Every row gives one point. A path goes straight from each point to the next, and from the last back to the first. The post is the endless flat space through its rows: a point in 2 columns, a line in 3, a plane in 4, and so on, so that a path can go around it. How many times does the path go around the post? Going back the other way cancels.

Post (2 x 3):
[[ 11  33  -3]
 [-44   4  41]]
Path (19 x 3):
[[-23  56  38]
 [-25  18  60]
 [ -3 -23  83]
 [-43   5  69]
 [ -6  63  74]
 [-26  29  42]
 [ -4  10  58]
 [ 15   0  22]
 [ 30  -9  14]
 [-23  -8  60]
 [  1  12 -25]
 [ -7  31 -32]
 [-82  38  54]
 [  6  61  38]
 [-31  27  -1]
 [-34   9   1]
 [ 19  -5  -8]
 [-11  10 -21]
 [-79   5   7]]
Times around: 1

Post (7 x 8):
[[-20  13 -17  22 -43  -9   1  13]
 [ -4   7   2 -35  25 -64  31 -22]
 [ 33  -2   8  30  43   9 -29  41]
 [ 52  -9 -49 -21  54   8   5  18]
 [-35 -11 -10 -40  18 -17  -1 -19]
 [-32  44  11  55 -35  24   4  -1]
 [-44  16   1 -28  37 -36  14  12]]
Path (25 x 8):
[[ 19 -41  34  18  11 -42  -3  13]
 [  4   7 -31  22 -25  18  19  34]
 [ 23  -7 -29 -14  87  19  10  11]
 [ -9  13 -25  33  25 -60  17  19]
 [  4   6  -7   8 -28 -72  -7   3]
 [ 15   6 -34 -33 -26  10 -41  22]
 [ 41  41 -36  18 -95 -19  64   1]
 [-54  -2  34  -8 -27  28  15 -48]
 [-33  -8 -13  17  60   5  23  -7]
 [ -3   3  21  42  31 -24 -32  30]
 [-46  36   3  29 -84 -32 -14 -27]
 [-13  71  70  42  -7  50 -32 -33]
 [ -6  -7  13 -17 -33 -44  13 -13]
 [-53 -46  15 -40  47  -1  10 -17]
 [ -1   0 -31   3  31 -56  30  30]
 [ 30  -4 -53  12  -2   1   9 -38]
 [-32  54  17   9  41 -54  16  38]
 [ 19  13 -10 -47  57 -26  -4  30]
 [ 12  17   7  -2  11   6  41   1]
 [-32   9 -69  -4  -4 -13  47  48]
 [ 34  -2 -48  27  33  42   4  -2]
 [-17  44  -1  27  21 -17  13 -73]
 [-13  14  -8 -43 -36 -26 -12 -66]
 [-20  38   2 -12  -3 -21  19  42]
 [-24  42 -19 -23   7 -10  63  44]]
Times around: 4

Post (10 x 11):
[[ 10  22 -37 -11   5 -15  19  -8  -7  -6  -5]
 [-25 -13  29   6   4 -33  18   5  48  28  17]
 [  5  19  -3  -5  21  19 -25 -17   3 -24 -31]
 [-45 -38  31  -8  21  26   9  25  24 -13   1]
 [ 13  -6  16  20  -6  -5  -3 -13   0 -29  16]
 [ -5  17  33  -3 -18   0  -6 -14 -12   4  -2]
 [-21  40 -27  21  33  18 -26   0 -54 -24 -27]
 [ -4   7  14 -17  14 -22   2 -17 -33 -27 -10]
 [-22 -62  10 -27  10   4   3   2  19  24  25]
 [ -2  15 -31  -1 -46 -51 -18 -14  -8 -10 -10]]
Path (30 x 11):
[[-29 -25 -25  19  18 -10   1  28 -19   5   7]
 [  1  11 -15  22  29   6  -1  -2   7  29 -25]
 [-31  18 -48  22  -2 -26   7   4  -6 -46 -50]
 [ -8  -6  43  -5 -27  34 -12   4   1  21 -10]
 [ 19  -7  16   2  18  -7   7  -4   7  -9  19]
 [-40   9 -24 -43  28 -17  15  14   5  49   4]
 [-20  15   0   5   6  12  22  -1  35 -13   6]
 [-32   0   2  10  -5 -19  24   2  -9  35  22]
 [-17   9 -30 -23 -20 -38  22 -15   2  14  -9]
 [ -4  18  35 -22  11  27  -8 -22  27 -31 -16]
 [-79 -24 -25 -13  19 -13  -5  -3  -8 -20 -22]
 [ 26 -30   9 -13  49  22   6 -23  17 -34 -36]
 [ -9 -21 -12   9  13  37   2  12  43 -39 -25]
 [-33  57  37  83 -54 -49 -32  -2 -49 -44 -19]
 [ 13 -20 -16  -6 -36 -31   0   1   5 -21 -11]
 [ 11  32  68   5 -31 -59  20 -16  20  34  30]
 [-34  10  27  -1 -23 -64  -7  -7  -3   3  10]
 [ -2 -23 -19  21 -26  19 -12  -2  17  -1  31]
 [-49   3  23 -36 -25   1 -16 -18 -46  11  -6]
 [-51  79  17  32  42 -35   5  -4   2 -27 -20]
 [ -6  37  18  -9 -11 -40 -24 -30  28 -39 -58]
 [-32   0  26  12  14 -12  -2  11   1 -35 -43]
 [  6   7  31  27 -11  23 -15  20  17 -41 -16]
 [  7 -41  10  -1   9  23 -22  -6 -11 -34  23]
 [ 27  -8 -12  -5   1 -33  11 -23  10 -49  18]
 [-37   0  -2 -36  22  18  52  14 -24   0  -3]
 [ 42 -59 -15 -16 -95  -3  -7 -24  13 -20   8]
 [ 17  18 -34 -18 -11  16   9  11 -35 -24 -28]
 [ 18  37  32  23  -6 -44  34  -6  16 -23  20]
 [-10  63  23  58 -17 -75 -12   0   7  14  12]]
Times around: 3

Post (13 x 14):
[[ 52   6 -24 -26  31   2  17 -35  56  -1  27  62   2   8]
 [ 13   5 -32   3 -22  25  27  23  47 -19 -35  31  -1 -39]
 [  0 -22  10   6  49 -24 -25  38 -28   4   9 -21  29   6]
 [ 12  27   4  38  29  40  -4  -7  52  27 -49  30  41  28]
 [-12 -10  -8 -33 -29 -20   6   6  60  54  26   2   0   9]
 [-27   5  41  16  31  16  14  11  32  -5 -44  -5  59  -8]
 [ 18  -4 -32  25  -6  13  47  -1  31  20   0  34 -17 -12]
 [  8  15 -13 -38  -2 -24  25  33 -46  -9 -18  -5  -8   5]
 [ -2  44  32  71   6  41 -40 -28  26  34 -34  48  31 -24]
 [ 44   5  17  11  28 -36  19 -13  -8 -33  -6   4   7   8]
 [ 34 -27  -2  25  54   5  30 -32  19 -65  23  -6 -43  -3]
 [-28 -23   1 -21 -11 -32  10  44 -31 -25 -20  -3  12  23]
 [ 36 -38 -12 -16  -3  23   8  30 -11   3  14   2  26  19]]
Path (25 x 14):
[[  6  26 -75 -40   7 -62  31  35  43  50  11  28  18 -35]
 [ 12  18  28  37  30 -27 -61 -62   5 -17 -41 -39 -73  -3]
 [ 51 -32 -68 -48  12  26  44  19  31  16 -27  12 -20  27]
 [-12  15  -6  21 -12  17 -21  32 -34  30 -42  -9  16 -11]
 [ -6  16   6  86  19  -3   3  24   6  -4 -26  -9  57  43]
 [-24 -47   2  44 -37   4  57  58   7 -73 -18 -19 -32  39]
 [ 41 -42   4  35  47  28  48  34  27 -14 -28   6  16   4]
 [ 35 -27  18 -17  57 -13  12  10  60 -27 -15 -38  -1 -13]
 [ 36  50 -19 -11 -32 -19 -14  -7  51  76  14  55 -12 -26]
 [ -6 -45 -19 -37 -16   0  21  27  24 -16   4 -36 -48  22]
 [-14  -9 -50 -14  71 -45  -7  14  17  10  27  -6 -55 -27]
 [ 36   0 -16  -5   7 -31 -13   1   4 -17  12 -16   2  22]
 [  8  30  -5  -7   9  -3  40  -7  40  20  15  39   7 -28]
 [  3  31  10   9 -22  47  13  29   4 -62 -51  13 -44 -31]
 [ 15 -38  -7 -45  70 -42  31  20  37  50  -4 -44   0  14]
 [-18  12 -16  27  -9 -11  11 -62  48   6  -5  14 -23  -7]
 [ 19  -9 -23 -16  61  -1  12 -17  73 -12  17 -29 -14 -23]
 [-13 -33  25  25  42  -3 -12 -13  -7  54 -38  12  37  46]
 [ 33  25 -15 -11  24  27   8  30  95  51 -14  83  29 -13]
 [ 18  62 -10  21   7  63   2  32  12   3 -47  43  38 -19]
 [ 11 -19 -56 -43  84 -16  76  43 -23   5  20  -9   3  27]
 [ 31 -25  -5  -3 -37  26  45 -23   9   4 -21 -10  21  15]
 [ 32  -2 -10 -32   3  24 -11   8  34  -5 -53  47  -4  17]
 [ 23  24   4  17  41 -32  33  -4  54 -24  -6   3 -59 -23]
 [-20  -9  -3  31  -7  41  38  30  72 -12  -9  16  23   1]]
Times around: 0
